Rows are points. To make a cloud, some directions were put in groups of two or more. Within a group, all points are equally far from the middle, so they leave a hole (a ring in 2 directions, a hollow ball in 3). The other directions are filled evenly. Then the cloud was stretched, turned, moved and blurred a little. Count the holes, and give their numbers of directions, smallest first.
(in the rows, 128 means zero)

Cloud (19 x 3):
[[140 147 182]
 [143 155 169]
 [136 117 146]
 [ 86  87  93]
 [142 120 137]
 [103 148 104]
 [143  79  96]
 [159 169 155]
 [166 191 117]
 [ 84  78 140]
 [ 97 127 172]
 [145 185  94]
 [140 189 152]
 [104  89  74]
 [ 81 176 138]
 [146  73  96]
 [114  93 138]
 [ 55 125 132]
 [ 91  70 126]]
Holes: 0

Cloud (32 x 4):
[[ 96  93 138  88]
 [ 89  85 107 115]
 [130 137  90 167]
 [108 190 154 107]
 [ 78 146 182  89]
 [ 50 136 135 150]
 [154  96  91 104]
 [134 147  75 120]
 [165 115 152 152]
 [ 62 106 156 112]
 [ 71 125 185 144]
 [170 135 143 143]
 [ 73 160 103 128]
 [ 99 175 163 150]
 [ 67 156 170 155]
 [ 74 163 125  76]
 [169 123 145 101]
 [ 61 112 113 145]
 [ 72 177 151  82]
 [164 149 155 115]
 [118 100 114  76]
 [ 80  98 101 162]
 [113 174 164  74]
 [142  75 113 119]
 [157 154 116 153]
 [100 163 189 103]
 [115  72 148 133]
 [138 167  97 135]
 [116 117 101  70]
 [ 79 161 126  69]
 [ 72 125 188 125]
 [ 82 139  85 119]]
Holes: 1 (4)

Cloud (48 x 6):
[[164 135  97 162 155 153]
 [128  87 147 130 146 142]
 [ 86 118 147 150 119 158]
 [105 175 169 103 146 154]
 [ 75 172 185  98  87 146]
 [121 154  90 143 143 137]
 [102 135 201 108 145 185]
 [105 132  67 146 151 149]
 [118 156 187 180  86 130]
 [100 149 116  77 208 157]
 [107 160 165 144 148 172]
 [ 84 114 112 118 130 107]
 [ 99  97  90 103 101 154]
 [101 157 133  79 158 130]
 [173 155 103 161 107 146]
 [158 146 109 123  76 112]
 [ 87 168 178 192  28 133]
 [ 60 127  76 169  86 142]
 [112 193 146 120 162 171]
 [163 125 124 106 116 103]
 [125 128 185 128 124 182]
 [149 124  84 143 134 200]
 [109 153 139 167  82 188]
 [ 94 153 180  92  69 149]
 [125  94  94 118 147 124]
 [162 179 121 166  64 147]
 [105 192 133  82 135 149]
 [168 153 117  73 175 107]
 [129 160 185  75 128  96]
 [101 116 108 153 135  95]
 [102 190 121  87  90 175]
 [ 96 195  86 158  81 136]
 [ 59 133 102  94 111 148]
 [149 162 146 102 147  77]
 [153 120 140 173  85 128]
 [162 154 119  92 110  76]
 [131 147  73 155 109 195]
 [153 162 154  94 157 109]
 [104 168 153 143 155 131]
 [ 89 185 149 188  40 132]
 [124 169 109  79 206 116]
 [106 126 112 161  71 152]
 [ 85 171 205 114  93 104]
 [156 135 145  78  83  91]
 [127 137 105  93 140 103]
 [ 94 182  71 149 109 129]
 [ 73 124 143 152  88 166]
 [136 113 175  96 129 178]]
Holes: 0

Cloud (53 x 6):
[[100 127 110 117 148 106]
 [ 94  77 130 101 139  94]
 [131  60  99 118 110 158]
 [213 116 135  99  82 119]
 [117 173 139 171  59  73]
 [157 117 112 119 104  66]
 [196 135 163  94 116 118]
 [ 85  96 150 154 112 156]
 [151 136 100 180 117  76]
 [144 114 211  91  85 134]
 [134  87 173 166 108 159]
 [107 126 110 173  71 169]
 [125 116 153 130 169  98]
 [149 114 188 125 147 133]
 [143  73 150 168 150 181]
 [144  46 125 104 143 189]
 [172 111 121  94 114 183]
 [145  96  78 164 130 177]
 [180 106 131 179  81 156]
 [ 95 123 127 147  77 125]
 [158  64 119 157 142 177]
 [117  83 122 176 135 206]
 [139  73 134 192 116 177]
 [138 139 175 133  95  62]
 [120  99 155 152 140  66]
 [ 96 122 181 127 121 160]
 [141 146 148  99 150 102]
 [ 98 177 133 127  53 147]
 [ 98 148 148 163  62 120]
 [ 95 134 184  63 112 129]
 [151 128 192 138 115 142]
 [122 157 186  95 100  94]
 [125 135 142 141 130  77]
 [176 175 133 109 127 146]
 [182 110 133 173  93 157]
 [134  55 173 128 146 174]
 [101 145 121 164  75 188]
 [154 111 183 176  60 131]
 [130 142 185 161  89  80]
 [143  61 101 101  92 122]
 [124 107 172 156 132  75]
 [115 133 172 161  55 112]
 [149 111  87 155 125  91]
 [186  39 112 138 125 130]
 [169 114 156 184 131  80]
 [138 105  91  83 139 124]
 [ 99  68 182 139 136 131]
 [112  89 144 141  72 136]
 [175  71 120 142 105 157]
 [113 137 184 129  71 128]
 [120 115 149 173 129  67]
 [188 113 143 116 136 117]
 [147 102 155 150 104 182]]
Holes: 1 (3)

Cloud (80 x 8):
[[117 165 127  60 101 143 169 159]
 [108 165 160 137 107 132 190 125]
 [103 165 132  91  67  88 140 112]
 [115 114 150 123 149 117 108 143]
 [118 129  65 111 119 163 106  92]
 [123 127 141  99 141 103  78 110]
 [152 117  87 177 108 164 122 168]
 [150  91  96 104 125 173 140  92]
 [208 133  88 135 112 132 152 154]
 [191 146 124 134 124  97 141 145]
 [106 111 150  82  67  65 155 103]
 [188 158 137 161  77  83 153 156]
 [174 136  80 105 150 134  90 127]
 [159 118  92 172 152 127 132  69]
 [135  94  80 108  68  74 178 131]
 [102 141 108 113 158 188  89 118]
 [187 188 150 145  99 150 171 122]
 [234 169  66 140 112 101 132 116]
 [168 165 150  67 114 118 101 120]
 [140 105 138 189  97 133 129 131]
 [161  98 152  86 107  98 155 173]
 [ 96  98 108 163 163 159 136 155]
 [156 208 107 130 116  97 125  61]
 [144 191  32 131 115  98 114  99]
 [189  75 125 139 102  81 142 152]
 [168 146 136 124  84 118 103 143]
 [184 138 107 111  61  55 175 126]
 [171 162  74 171 108 152 187 176]
 [166 180 128  93 117 160 180  81]
 [209 158 123  79  92 117  89  95]
 [165 165  66 115 116 136 154 165]
 [190 164 112 151  83 120  63  95]
 [134 153 147 160 134 122 144  54]
 [166 176 140 125 107 117 127 145]
 [185 128  84  58 137  97 160 148]
 [208 149  76 156 125 176 132 141]
 [107 101 146 122  97 113 126 108]
 [ 93  86  77 135 133 156 122 184]
 [164 160 135 136  91 164 212 130]
 [124 128  97 198  98 137 196 134]
 [182 113 170 142  93 134 169 159]
 [149 117 170 108 132 171 126  92]
 [ 79 132  71 121  99 103 155 158]
 [171  67 102 106 113 151 152 161]
 [136  87 145 121  65 148 140 114]
 [123 128  94 183 111  88 175 124]
 [100 133 108 164 110  92 138 112]
 [109 136  85 186  97 105 171 140]
 [154 187  98 107 106 120 148  90]
 [171 116  71 138  97 120  85 127]
 [ 85 153 110  99 128 147 119  88]
 [188 196  79 139 123 128  89 128]
 [194 144  93 163  70  87 119 166]
 [201 156 146 134  53 152 154 142]
 [163 139  79  86  92 152 185 175]
 [191 155 129  79 151 142 173 120]
 [149  74 109 129 112 158 145 145]
 [153  98 134 131 176 143 157 162]
 [ 98 164 143 125  86  64 145 113]
 [135 150  97  86  91  53 152 146]
 [ 88 121 151 120  96 104 151 109]
 [166 120  79 104 131 191 110 133]
 [108 113 132 113  82 153 117 109]
 [191 141 143 152  68 149 200 167]
 [152 187 114 133  46 110 148 116]
 [151 191 117 127  77 112 140  75]
 [192 177 122 116  52  88 149 113]
 [142 172  92 166  92 154 169 101]
 [ 90 138  93 156 137  76 175 157]
 [121 158 144  75  65 138 178 122]
 [137 146  72 194 145 187 105 102]
 [181 142 125 160  83 110 137 167]
 [154 137 119 186 109 117  94  84]
 [224 132  71 111  87 136 168 146]
 [140 115 156 148 142 107 118  78]
 [143 176 111 100 123 102 148  79]
 [115 122 180 109 156 164 131  77]
 [ 71 144 102 172 122  64 126 132]
 [152 178 131  91 140 165 186 115]
 [150 196  88 124  55 148 124  70]]
Holes: 1 (2)

Cloud (87 x 8):
[[113 141 134 154  90 139 122 184]
 [152 138 135 176 130  91 121 108]
 [ 72 166 163 147 124  64 129 152]
 [133 147 129  94  84 144 179 107]
 [168 117 145 167 129 184 113  79]
 [ 89 149 200 144 159 165 143 176]
 [115 170 188 110  88 133 100 133]
 [119  53 131 139 111 122 154 100]
 [123 167 164  79  88 158  88 132]
 [ 61 109 163 134 102 101 140 128]
 [129 126  36 123 129  96 133  95]
 [ 99  96 128 149 180  72 172 177]
 [148 120 154 162 147 113  75  84]
 [113 184 151 123 127 110 144 204]
 [102 119 190 162 123 193  57  95]
 [ 63 146 161  80 101 103 142 164]
 [149  96 122 201 103 159 156 109]
 [ 87 107 198 155  94 143 117  59]
 [122 210 140 112 151 103 108 167]
 [162 104 187 143 134 187 152  75]
 [ 99 101 205 152 130  77  87 123]
 [ 74 143 103 140 144 144 149 125]
 [ 70 151 115 135 180 181 100 103]
 [114 184 181 141 127  60 127  92]
 [114 101 115 133 147 137  77 146]
 [117 157 133  56 217  98  65 150]
 [130  76 125 127  85  93 153 140]
 [113 128 160  92  98  68 112 167]
 [148  85 143 142 150 180 110  73]
 [ 65 140 158 115 123 153  49 128]
 [ 60 160 147 131 113 157  98 124]
 [150 189 129  94 136 109  89 115]
 [123  81 113 119 118 120  97 100]
 [133 119 173 185 116 178 134 161]
 [ 84 118  89 150 212 124 116 169]
 [103 147 101  57 170 163  96 148]
 [110 126 107 149 130 105  79 105]
 [113 158 127 194 140 125 106  91]
 [128 132 135 111  89 162  62  90]
 [ 97 167 155  90 103 157  84  88]
 [113  63 125 136 136 141 140  61]
 [ 84 131 163  69 173 112 129 138]
 [100  67 124 117 130 100 127  31]
 [113 101 162 147 109 155 114 180]
 [119 135 200 147 173 100 106 151]
 [126 101 174 162 102 149  79  65]
 [120 111 152 118 161  91 126  75]
 [123 115 150 103 159  93 141 138]
 [122  87 146 146 103 103 117  69]
 [167  86  78  74 168 136  92 124]
 [108 122 124 120 130 163 173 122]
 [138  96 138 164 111 120 106  57]
 [139 128 109  40 156 175 131 120]
 [125 181 140 110 150  63 141 182]
 [102 135 216 169 148 161  89 178]
 [115 126 157  75 140 161 173 111]
 [135 137 169 117  83 103 135  87]
 [119 198 156 156 118 143  94 166]
 [ 90 185 167  79 159 144  65 227]
 [143  54 185 154 121 139 126 129]
 [ 60 148 112 139 132 134 129  99]
 [149 154 134 102  96  66 152  80]
 [120 136 103 135 177 139  90  97]
 [121 116  78 109 139 138 132 143]
 [ 66 176 128 103 130 127 114 115]
 [100  83  98 114 163 205 113  76]
 [114 143 157 152 172 121  61  45]
 [ 97 146  91 117 190 132 133 176]
 [108 190  82 107 122 126 144 117]
 [122  65 116 159 144 202 144 129]
 [ 87 162 121  78 155 148 118 124]
 [111 187 147 110 148 148 131 194]
 [134  79  86 162 106 114 123  85]
 [162 140 171 124 150 132 124 123]
 [144 202 173 120 163 103 142 112]
 [ 86 100 140 135 127 182 123 163]
 [108 133 171 186 170 158  93 189]
 [101 140  81 131 120 141 143 119]
 [ 99 119 149 113 154 129 188 212]
 [142 138 101 147 206 119 104  74]
 [113 194 159  89 102 121 113  87]
 [117 181 179 149  78 158 103 138]
 [ 75 141 221 157  89 147  94  93]
 [ 61 178 121  84 109 113 115 188]
 [ 66 129 156 199 159 134 137 144]
 [154 151 118  84 151 134 176 134]
 [ 86 130 198 146 157 173 130 129]]
Holes: 0

Cloud (105 x 9):
[[129 168 108 171 161 144 158 119  82]
 [160 202  73 113 160 134 116  66 130]
 [140  99 121 125 132 157 150  79 126]
 [152 112 179 148 178 127 140 138 112]
 [139 147  73 132  72 122 116 120 121]
 [158 163  80 120 149 111 147 109 103]
 [136 158  88 105 142  89 170 112 115]
 [128 137 156  97 192 105 143  86 146]
 [137 112 162 126 155 128 172 208 120]
 [ 89 108 153 107 132 118 103  98 110]
 [ 93 109  82 190 102  75 119 126 125]
 [138 153 166 119 177  71 104  97 167]
 [117 116 116 162 116  51 165 170 128]
 [108 100 133 152 141  96 168  80 140]
 [117 101   7 111  88 183 104 141  90]
 [ 69 119 106 126 111  93 144 101 147]
 [ 86 107  90  99  70 173 135 217 132]
 [118 154 126  82 115 113  77 154 117]
 [112  88 134 147  81 168 168 106 113]
 [160 107  98 121 198 110 161 120 112]
 [118  81 128 184 146 131  91 194  81]
 [120 132  90 156 118 153 119 169 161]
 [ 77  83  96 125  87  92 173 165 127]
 [ 65  35 123 121  94 108 145 168 138]
 [131 147 127 178  89 128 167 136  74]
 [106 149 126 191  86  74 135 124 130]
 [126  92 130 106 149 132 115  85 139]
 [168 185  94 135 139 161 132 125  96]
 [113 136  94  99 120 151 119 200 139]
 [156 142  36 198 111 165  93 117 107]
 [141 111 106 156 123 142 200 119 128]
 [109 112 120 207 137  66  75 140 110]
 [152 127  15 188  82 166 130 169 103]
 [151 136  82  71 132 173 153 175 130]
 [131 116 102  48 136 106 181 122 138]
 [124  86 136 207 132 143 119 128 100]
 [ 89  87  78 125 100  54 101 116 141]
 [ 99 104 156 149  92 160 132 141 142]
 [171 158  90 150 140 169  93 151 118]
 [ 99 172 136 166  88 135 146 167 152]
 [154 136 100 100 173 106 155  64 101]
 [111  97 123 125 132 160  88 169 103]
 [150 104 107 130 123 174 213 137 107]
 [ 94  72 147 116 152 175 110 142 123]
 [147  89  90  91  91 197 141 155 103]
 [154 173 140 111 177 114 143 111  98]
 [131 193  63 119 132 107 156 189 149]
 [157 104 160 136 118 161 105  62 141]
 [139 134  69  67 137 164 158  76 163]
 [125 137  99 141 130 101 164 133 110]
 [104 149 103 101 101 145 101  75 140]
 [134 116  68 122 141 157 121 157 135]
 [121  74 102 108 101 139 154  97 136]
 [126  82  99  94 157 150 109 112  95]
 [125 136 106 130 141 150 135 131 153]
 [ 84  57  73 136  78 127 131 143 119]
 [133 134 118 120 126  94 136 116 147]
 [168 114 115 132 161 140 178 133 117]
 [121 135  93 158 100 173 119 198  82]
 [129 121 158 148 121 110  81 214 115]
 [ 84 117  81 147  78 131 162 147 113]
 [152 181 118 158 144 125 172  84 116]
 [128 170  56 185 120  82 158 101 105]
 [ 91 146 133 148 100 119 172 136 144]
 [156 127  53  98 125 123 174  89 137]
 [115 111  66 157 100 151 125 100 104]
 [132  90 103 125 102 161 182  56 142]
 [180 175  38  93 174 149 111 161 114]
 [141 154 101  97 151 183 164 121 163]
 [141 115  77 116 135 101  77 165 135]
 [157 133  95 145 175 142 158  80 113]
 [140  89 130  43 142 156 115 137 131]
 [ 91 146  97 159 121 148 110 107  89]
 [153 122  63 119 151 132 142 102 129]
 [128 157  63 132 110 135 131 180 141]
 [108  85  98 106  99 142 159 196 151]
 [140 156  72  76 158 127 130  94 108]
 [116 125 113 122 169 140 108  92 159]
 [160 141 116 155 144 102 139  55 119]
 [120 179  80 175  73 159 115 120 131]
 [117 100 137  70 107 141 160 193 151]
 [121 133  76 100 118 144 220 148 113]
 [140 103 172 130 165 135 144 185 113]
 [101 129 119 116 115 104 136 157 125]
 [139 130 129 111 146 161 152  68 122]
 [180 168  94 112 153 174 107 132 107]
 [145 139 139 158 192 120 151 142 147]
 [ 99 119  89 187  95 153 151 150  98]
 [129 108 133 162 123 142  95 117 158]
 [156 184  84 130 142 121 161 153  70]
 [108 122 137  86 115 205 146 124 121]
 [122 135 174 170 121  87 131 178 121]
 [ 93 106 149 100 106 164 209 103 117]
 [ 88 100 162  91 165 104 141 122 115]
 [133 123  99  93 123 105 203 182 144]
 [129 122 151 120 145 157 183 140 181]
 [100 148  77 144  54 134 104 162 156]
 [170 135 121 126 185 132 131 150 130]
 [114  68  92 106 105 177 138  97 120]
 [114 104  53 108  99 200 149 155 118]
 [137 153  61  66 107 179 158  76 156]
 [132 119  52  82 128 137 170 171 109]
 [108 151 123  61 109 141 164 119 158]
 [104 115 177 146 137 100  88 102 129]
 [105 132 110 115 102 143 178 135 151]]
Holes: 0
